Each row is a point. The points of each table are mixes of a few directions, plus a little noise. Count the directions of each table, and those that both share. Where both have some left over, give the other angles between the two spaces (their principal angles), to ten degrees, smallest first.
In the rows, zero is written as 128.

First:
[[127 123]
 [127 123]
 [132 141]
 [119 100]
 [149 198]
 [114  82]]
Second (5 x 2):
[[117  91]
 [144 181]
 [126 121]
 [137 159]
 [116  88]]
Directions: first 1, second 1, shared 1

First, 7 rows:
[[165 138 151 156 123 123]
 [ 81 125  69  79 136 139]
 [106  90 207 151 123 107]
 [148 141 118 133 127 131]
 [128 139  95 113 132 136]
 [ 93 123  94  97 133 133]
 [175 139 160 165 121 124]]
Second, 6 rows:
[[143 133 135 138 126 127]
 [106 121 117 113 131 129]
 [ 28  97  79  59 140 133]
 [168 141 148 156 123 126]
 [158 137 143 149 125 127]
 [165 140 146 154 124 126]]
Directions: first 2, second 1, shared 1

First, 10 rows:
[[137 125 147 109 142 129 162  89  86 122  98]
 [141 121 137  88 145 145 130 107 123  91 154]
 [114 135 111 172 107 110 114 163 146 167 114]
 [133  98 111 128 100  72 104 174 111 187 107]
 [132 133 149 112 143 154 149  92 123  94 132]
 [117 164 127 155 150 159 155 100 128 110 117]
 [120 170  89 148 161 154 125 133 139 113 152]
 [105 178 121 189 142 161 156 109 141 124 107]
 [139 101 127  92 118 121  93 151 149 114 171]
 [144  54 161  86  72  75  93 162 133 158 128]]
Second:
[[162 106 170 155  88 161 144 181  80 147 146]
 [135 150 117 118 127 150  97 116 143 120  88]
 [116 105 108 102  83  70 168 137 108 121 182]
 [124  96 145 147 111 159 118 157  95 128 133]
 [181 203 147 145 184 138 158 142 177 111  79]
 [ 79  76 124 144 140 157  90 128 107 116 128]
 [103 119 113 128 145 141 101 118 136 109 108]
 [112 120 117 122 138  81 168 129 134 116 163]
 [142 165 112 102 123 122 106  88 155 144 104]
 [117 117 133 126 140  80 165 106 129 160 184]
 [136 150 122 119 129 150  93 106 143 136  94]]
Directions: first 4, second 5, shared 0; angles 50, 70, 80, 90

First:
[[143 157 151 164 119 143 136 122 175 123 161 154 129 125 118  83 111 125]
 [157  84 132 114 143 127 139 153 136 112 102 158 147 130  84 160 155 111]
 [117 117 101 112  95 138 123 103  71 136 143 106 169 145 179 148 142 179]
 [120 123 180  71 137 135 159  96  77 136 131  54 124 172 205  99 154 146]
 [138 128 148 131 147 123 135 142 158 121 117 140 110 123 100 119 126 100]
 [111 123 107 122 147 107 112 146 125 132  99 122  98 110 107 154 120 106]
 [126 108  80 139 126 117 104 152 126 125 106 159 136 104  87 177 126 123]
 [112 183 107 183  98 135 107 112 158 138 171 144 122 108 137  93  87 144]
 [134 116  72 160 104 129 103 143 133 123 130 178 161 104  90 170 122 142]
 [121 140 202  84 164 124 160 112 122 133 121  63  83 158 172  77 137 105]]
Second, 11 rows:
[[ 96 125 113 102 159 125  75 132 150  97 108 142 139 110 129 199 124 137]
 [163 132 146 157  93 131 189 124 104 161 152 113 115 149 126  49 132 119]
 [163 134 145 157  94 133 187 124 103 163 152 112 115 150 127  50 133 119]
 [124 127 127 125 132 127 121 130 130 124 126 131 130 125 128 138 128 129]
 [110 124 119 113 145 125  97 130 140 110 116 136 135 118 128 168 125 134]
 [ 93 124 112  99 161 123  70 132 151  95 104 143 140 107 130 204 124 137]
 [ 97 124 113 102 157 125  78 132 147  98 106 141 139 110 129 195 123 136]
 [141 130 134 139 116 129 150 126 120 139 137 123 123 136 127  99 129 124]
 [166 133 147 160  90 132 193 124 103 165 154 110 114 151 125  41 133 117]
 [167 132 147 160  91 134 193 124 102 165 154 111 114 150 125  41 133 118]
 [ 84 122 107  91 170 123  56 132 158  87  99 147 144 102 129 225 124 139]]
Directions: first 4, second 1, shared 0; angles 50

First, 8 rows:
[[137 131 122 122 115 135 127 135 140 131 140 151 109 130 117 124 122 132
  141 127 132 122 140 143 129 122 115 133 123 129 117 128]
 [135 129 131 141 139 116 109 128 110 120 123  94 152 115 138 134 109 118
  118 143 116 139 102 106 138 123 145 128 110 109 107 131]
 [ 87 115 137 116 140 136 175 109 132 138 105 139 128 150 136 126 188 140
  115  99 143 120 151 136 103 157 128 114 183 170 207 120]
 [167 130 110 151  96 107  73 174 114 108 169 112 129 100  86 142  29 101
  157 161  90 140  76 127 200  81 119 173  95 105  32 145]
 [105 117 127 120 118 133 156 131 136 132 128 150 114 142 112 129 149 133
  134 109 132 120 141 147 131 136 114 135 172 165 168 126]
 [ 89 122 158 137 195 118 150  77  94 130  65  55 193 130 198 131 198 131
   67 122 139 143 117  73  77 173 183  80 139 120 201 117]
 [150 145 130 119 138 140 116 112 140 135 125 137 121 126 153 115 139 139
  123 136 145 124 150 124  93 131 132 106  81  93 107 123]
 [153 134 108 117  83 140 118 158 157 130 169 187  77 130  84 122  91 131
  169 128 127 114 147 170 153 101  88 155 120 134  85 133]]
Second (11 x 32):
[[ 84 133 124 186  81 179 144 121 190 172  94 123 185  54 130 165 121 108
  153 122  73 154  96 114 121 159 130 124 139 183 156 109]
 [147 134 135 105 154 110 112 130 106 117 137 130 105 144 137 115 121 136
  107 140 148 119 143 129 130 102 128 135 109 106 110 146]
 [ 91  78 163 103 164  58 150 102  92 107  92 112  90 105 144 110  74 110
  151 116 213 146 145  75 165  54 149 127 157 185 154  95]
 [121 119 119 149 104 146 141 129 132 125 133 136 143 135 114 127 141 119
  146 116 121 128 118 134 124 149 132 118 148 127 140 107]
 [155 118 117  84 150  85 131 136  87  95 154 126  91 195 109 105 144 144
  122 120 161 112 148 144 136 135 120 126 136  94 116 132]
 [163 168 106 152 102 190 104 147 152 143 160 148 156 145 120 137 169 141
  106 142  66 111 117 169  94 170 116 128  99  72 102 154]
 [104  90 105 125 101 102 179 127 122 109 129 119 133 169  85 125 150 121
  176  85 141 131 120 132 144 189 126 107 191 153 167  83]
 [113 116 124  95 144  81 147 124 129 128 111 103 113 131 120 137 117 136
  135 115 145 141 138 118 148 140 118 132 144 162 142 124]
 [156 154 127 101 153 119 103 135 122 131 140 124 112 142 137 130 132 149
   93 145 123 119 142 140 123 121 117 142  93 100  99 164]
 [129 167 166 135 164 146  76 121 151 164  99 127 125  42 188 143  78 129
   78 177 116 140 135 101 121  45 134 157  58 141  97 178]
 [144 132 120 176  87 191 123 135 131 122 156 164 156 145 117 116 161 116
  138 131 102 113 109 151 100 144 138 111 132  82 123 115]]
Directions: first 3, second 4, shared 0; angles 40, 70, 90

First (8 x 32):
[[131  72 124 139 174 117 138 110 172  72 114 120 107 146 162 140 124 105
  130 139 145 111 122 124 120 137 165 124  90 154 132 153]
 [148  92 124 136 175 147 116  84 166 101 102  84 141 121 174 139 117 107
  138 128 140 108 131 116  93 165 173 114  98 136 150 198]
 [135 114 137 168 156 100 163 179  87 152 109 155  98 125  83 185 160 143
  137  99 133  91 102 165 174 119 142 178 139 203  91 179]
 [176 151 127  86  82 140 134 155  78 149 126 154 152 123 128  74 135 155
  154 105 110 143 155 143 142 123  72  90 122  67 147  77]
 [105 213 129 103  62 163  84 105 108 192 157 105 176 101 110  96 110 142
  112 136 105 169 145 103  99 130  90 115 181  63 142  91]
 [ 77 153 124 118 103 133 100  95 169 116 163 115 132 136 135 109 103 113
   97 167 126 163 129  94 102 116 124 121 146  99 132  77]
 [139 112 132 143 140 105 157 168 100 131 118 158 104 134 104 149 149 139
  138 111 131 109 117 154 164 116 126 149 125 165 107 136]
 [113 117 127 132 133 117 132 128 143 110 135 134 114 139 129 131 126 121
  120 139 132 130 123 125 131 119 133 132 124 137 122 114]]
Second, 8 rows:
[[129 119 131 126 110  90 167 191  92 122 138 191  91 150  91 125 150 146
  132 120 125 127 120 158 183  89  93 143 127 145 101  68]
 [143  78 120 103 135 111 148 132 157  58 130 154 105 161 164  91 123 116
  135 144 136 135 139 128 136 114 119  94  79 107 140  70]
 [122 152 129 138 140 163  90  77 146 157 119  69 165  99 144 143 112 118
  122 129 127 126 130 105  82 164 159 128 146 122 145 195]
 [114 176 136 152 122 148 106 118 103 196 125  97 153  94  96 164 131 138
  121 114 120 122 119 125 116 145 140 159 175 146 119 189]
 [148  59 118  95 134  97 163 148 159  32 133 178  89 177 168  77 126 116
  139 147 139 137 141 135 151 101 107  86  62 104 139  37]
 [126 138 126 130 144 163  92  69 161 136 118  69 163 107 161 132 108 112
  124 135 130 128 135 101  77 165 160 116 131 113 152 185]
 [126 134 130 132 121 119 137 148 111 138 131 144 120 129 110 134 136 136
  128 123 126 127 124 138 144 118 118 139 136 137 117 119]
 [116 167 135 148 117 132 122 141  95 184 129 122 137 106  89 158 138 142
  123 113 121 122 117 136 135 130 127 159 168 150 111 160]]
Directions: first 4, second 2, shared 2
